Each row of a before or after table is a point. The points were changed in one or more steps. Then noise was added and the rows were shuffled. The steps act on how far a point lies along the listed directions, d1 being the first. Write out the steps. A step turns or swaps two directions, mirrors them in a line or flattens them onto one, adds a multiple of one to another, or multiplies one. Angles are multiples of 10 degrees, from the lower direction toward the higher: turns from -170 to 170, lines from 10 to 170 but not 90. Use the fewest steps. Two steps may share a direction if one is a turn and the other turns, adds or multiplies; they go together, in the order done. Otherwise the lowest direction goes first.

Directions:
(1): [200 -71]
(2): [-71 -200]
Before, 12 rows:
[45 46]
[40 50]
[45 8]
[-12 70]
[59 49]
[-23 54]
[-26 -109]
[35 2]
[-41 -13]
[-23 14]
[42 5]
[15 30]
After:
[-32 -26]
[28 25]
[27 24]
[25 23]
[-67 -59]
[23 21]
[49 42]
[-7 -4]
[18 19]
[58 48]
[15 12]
[45 43]
Steps: flatten d1 and d2 onto the line at 120 degrees

Directions:
(1): [-142 -81 293 -92 28 117]
(2): [165 51 -4 71 -46 313]
(3): [52 -148 103 307 39 -66]
Before, 8 rows:
[-32 -44 36 15 13 -39]
[-42 -34 -10 -24 28 -127]
[-29 41 41 -42 -26 -6]
[-42 1 46 -38 -5 34]
[49 23 -19 -38 -29 140]
[-12 -27 -8 -16 14 -66]
[-2 -44 -36 27 10 -107]
[21 1 13 -8 11 39]
After (8 x 6):
[-135 -64 -7 -66 54 -305]
[47 9 18 5 4 90]
[145 54 -23 3 -55 320]
[-65 -62 -38 -2 26 -223]
[-68 -53 39 -1 23 -107]
[-40 3 47 -36 -6 38]
[-39 38 40 -47 -22 -28]
[-59 -42 -6 -35 27 -153]
Steps: multiply d2 by 2.5

Directions:
(1): [-9 -4 184 -116 -195 23 -296 261 -52 9 -56]
(2): [253 97 -84 -61 -162 311 155 35 -61 -23 -105]
Before:
[-97 -28 0 50 57 -87 -27 -40 5 20 48]
[-5 -15 20 -10 -14 15 20 -10 -18 0 -1]
[-15 -23 -40 35 72 -54 -6 -12 10 14 41]
[-74 -15 8 32 37 -38 -20 -20 1 37 56]
[-86 -49 122 -44 -16 -62 -153 85 12 37 11]
[-5 -5 3 -8 17 46 6 -5 0 -23 -41]
[-47 -51 -6 19 68 -73 -26 -72 33 1 38]
[-27 -26 28 -11 -37 -34 -38 30 15 5 1]
[-73 -31 49 -15 25 -76 -103 32 3 47 -2]
[-82 -14 -11 42 57 -67 -7 -56 28 20 25]
[139 42 -68 -15 -59 162 103 -19 -9 -5 -32]
[-76 -18 -23 31 41 -114 -9 -54 27 20 28]
[-50 -22 41 23 14 -70 -55 7 25 14 53]
After (13 x 11):
[-3 -17 23 -5 -15 15 20 -12 -18 -4 0]
[-49 -20 69 6 -16 -63 -95 38 20 11 46]
[-77 -13 -62 79 111 -73 66 -126 40 13 38]
[-75 -16 -9 43 50 -41 9 -43 5 31 64]
[-28 -32 73 -35 -90 -30 -108 93 -3 3 -11]
[-97 -48 272 -137 -172 -46 -384 287 -31 49 -35]
[-21 -25 -85 63 114 -55 66 -73 21 12 54]
[-4 -4 6 -3 22 50 12 -7 -1 -24 -42]
[147 46 -110 14 -14 157 175 -78 5 -4 -19]
[-73 -35 117 -59 -48 -65 -212 125 -12 47 -25]
[-46 -47 -60 42 116 -78 50 -137 47 -2 51]
[-94 -26 -33 68 95 -88 25 -85 16 24 61]
[-78 -21 -68 55 91 -117 65 -123 42 21 42]
Steps: multiply d1 by 3

Directions:
(1): [-8 -27 9 -221 34 -287 -28 -85 -148 199 -134 291 -56 -98 260 -46 -80 -107]
(2): [95 -88 98 -102 -69 -22 44 -97 -234 -4 231 99 -5 90 -65 361 302 18]
Before (12 x 18):
[22 -28 32 -87 -16 -68 -3 -67 -130 23 58 88 -40 20 6 133 115 -28]
[39 -55 63 -23 -35 9 -16 -37 -88 -41 91 18 1 53 -16 170 129 5]
[-28 -9 -18 -56 24 -85 11 -7 -40 70 -20 97 -18 -35 96 -4 -44 -30]
[-16 13 1 3 23 -17 -1 -4 -6 3 -24 -28 -6 17 16 -47 11 -22]
[-2 -44 7 -29 -4 -9 -15 -55 -25 4 10 28 2 -12 11 55 18 -9]
[-48 33 -20 72 32 55 -12 65 86 -54 -1 -98 24 -13 -41 -91 -21 51]
[17 -24 63 9 -66 96 19 -17 -55 -94 139 -73 10 82 -96 159 141 72]
[20 -17 -16 19 -11 -4 44 -22 -52 -10 28 -6 14 14 -7 45 54 -17]
[22 3 -5 48 -24 71 14 -6 5 -36 62 -48 -8 40 -69 40 52 19]
[13 -28 33 -58 -9 -31 16 -12 -52 40 21 56 4 -18 50 71 43 8]
[-4 -30 19 -55 -33 -62 12 -39 -58 5 20 74 7 15 55 70 46 -9]
[13 -3 0 -22 -31 -32 42 -58 -50 8 52 0 14 29 -35 70 69 17]
After (12 x 18):
[18 -24 61 -15 -65 66 19 -24 -72 -73 126 -40 4 75 -69 159 135 61]
[-49 33 -22 56 31 34 -13 57 73 -42 -8 -71 18 -22 -24 -96 -29 42]
[-26 -4 -19 -32 24 -58 14 2 -29 57 -8 72 -10 -24 79 -1 -40 -18]
[23 3 -7 27 -16 50 13 -12 -3 -21 50 -26 -15 35 -52 35 48 11]
[42 -56 62 -32 -36 1 -20 -38 -90 -39 91 24 0 54 -14 169 131 2]
[11 -26 30 -52 -8 -23 14 -10 -44 29 26 47 8 -13 37 74 43 11]
[-4 -44 10 -23 -4 -7 -15 -47 -24 1 13 23 7 -6 4 50 22 -10]
[2 -29 18 -46 -36 -50 18 -32 -50 -8 25 56 17 21 38 70 45 -4]
[18 -24 30 -76 -18 -50 -2 -63 -125 9 65 70 -38 26 -9 138 117 -17]
[14 -5 2 -25 -29 -34 43 -58 -49 11 53 -1 13 33 -34 71 67 17]
[22 -16 -15 17 -11 -5 45 -21 -51 -6 25 -3 7 14 -8 48 55 -21]
[-19 12 0 2 22 -15 1 -7 -10 1 -26 -32 -6 19 14 -49 15 -23]
Steps: multiply d1 by 0.7

Directions:
(1): [132 -50 174 0 93 -57 -63 73 -72 -352 87 157 -251 -137 3 -63 98 193 90 150 -81 -21 282 60 -244 201 -47 -341 7 -86 -2 96]
(2): [156 -4 33 85 245 13 209 -72 41 302 416 -189 -95 226 93 -38 15 200 -10 -17 -89 119 -33 -114 -145 115 -132 23 271 41 -41 -35]
Before:
[-36 0 -14 -34 -61 -11 -45 34 9 -36 -140 20 49 -73 -26 10 -25 -98 -9 -12 51 -20 6 18 67 -56 47 31 -73 -5 28 -3]
[4 -39 24 -29 -73 -14 -68 55 -46 -152 -90 62 -35 -75 13 -7 1 1 35 52 -14 -20 79 69 -21 7 26 -112 -69 -36 5 65]
[21 -1 0 9 24 -9 54 -32 13 114 70 -10 -11 55 15 -3 -14 62 -23 -42 11 25 -7 -22 -3 -7 -2 27 55 21 0 -6]
[0 9 41 -3 -35 22 -60 28 -45 -155 -96 95 -44 -76 -6 -10 21 -1 31 4 8 -57 87 63 7 -5 20 -112 -69 -50 -1 33]
[-61 38 -57 -21 -79 -12 -45 16 23 -30 -159 44 76 -47 -10 15 -24 -107 -12 -3 36 -46 -21 21 89 -81 49 25 -90 -5 4 7]
[73 -6 75 13 69 -9 26 -43 -28 -10 139 5 -75 16 25 -12 15 89 -24 21 -16 36 76 -32 -82 86 -29 -65 75 -15 -7 3]
[11 -10 -34 27 -4 -15 27 -2 10 78 18 -22 18 28 28 -10 -14 -7 -30 -11 10 13 -28 -11 24 -10 -28 74 -8 18 -24 -5]
[-39 26 -19 -27 -91 -22 -42 17 -4 -49 -146 33 42 -72 4 26 -8 -80 9 -17 30 -62 -4 21 77 -71 69 29 -74 4 18 -16]
[39 -10 -8 35 23 -8 35 -2 28 72 62 -61 7 75 2 -16 -10 7 -14 -12 -24 17 -31 -40 -4 63 -46 36 33 -18 9 -25]
[19 10 33 -11 -26 -37 -20 14 4 -82 -58 26 -29 -16 -17 -3 10 4 21 48 -14 -8 29 11 -10 18 20 -58 -21 -15 12 30]
[7 20 -31 22 -5 -23 -12 3 3 25 13 -27 -7 36 10 -24 -6 60 -7 5 -1 -8 5 -18 -3 21 -18 20 15 3 25 -3]
[-19 -12 -46 14 21 62 74 -19 15 126 35 -47 34 61 13 -29 14 -24 -34 -6 2 22 -50 -34 25 -20 -13 79 55 35 6 0]
After (12 x 32):
[31 -18 -37 17 17 17 74 -18 6 174 95 -111 24 110 62 -1 -35 21 -10 -27 -29 54 -60 -26 6 -24 -30 54 77 23 -17 4]
[-23 -5 8 -21 -62 -14 -36 4 -11 -46 -84 84 -1 -51 -19 2 -12 5 -7 -19 42 -23 39 28 27 -26 40 -25 -52 -7 14 17]
[29 24 -14 45 65 55 86 -42 4 164 100 -74 10 107 47 -4 -11 30 -13 -72 -8 17 -50 -27 31 -26 -28 47 81 12 -19 -26]
[83 -11 47 14 96 -19 53 18 14 37 103 -44 -67 17 24 -31 5 57 9 19 -18 39 57 -29 -73 56 -37 -43 75 -3 8 5]
[-62 18 -29 -24 -85 12 -35 -47 -10 28 -91 14 94 -15 -14 34 -44 -92 -63 -46 60 -8 -48 -19 102 -63 50 94 -50 10 12 -28]
[79 20 27 30 106 -27 55 0 20 23 127 -12 -74 37 43 -30 17 90 14 43 -44 20 63 -27 -91 59 -53 -88 77 -11 -23 23]
[-17 21 -35 10 -36 -25 -43 15 -6 -23 -45 -4 6 4 -2 -21 -7 36 -10 4 12 -26 10 -2 13 3 -1 20 -22 -5 30 1]
[83 11 44 21 74 -30 61 -12 5 41 120 -42 -78 26 60 -13 24 85 27 11 -45 4 46 -33 -71 48 -18 -42 83 2 -7 -15]
[15 -22 1 12 -24 -29 -23 29 -18 -56 -28 42 -26 -46 12 -19 6 0 -5 29 8 -10 46 24 -12 21 -14 -13 -50 -8 -17 21]
[-22 -32 10 -17 -28 36 -19 36 -24 -111 -75 74 -27 -67 -19 -38 47 -21 2 56 3 -26 66 26 -18 16 11 -54 -38 -12 17 46]
[23 22 -1 10 8 -19 43 -20 30 73 17 -55 13 66 5 6 -10 0 -4 9 -14 19 -46 -30 20 -1 1 33 42 17 6 -2]
[-8 -12 -7 1 -62 -19 -51 35 6 -76 -91 27 18 -26 -36 -6 -6 -51 -2 10 2 -29 11 8 23 37 0 -7 -67 -41 22 -3]
Steps: turn d1 and d2 by 170 degrees
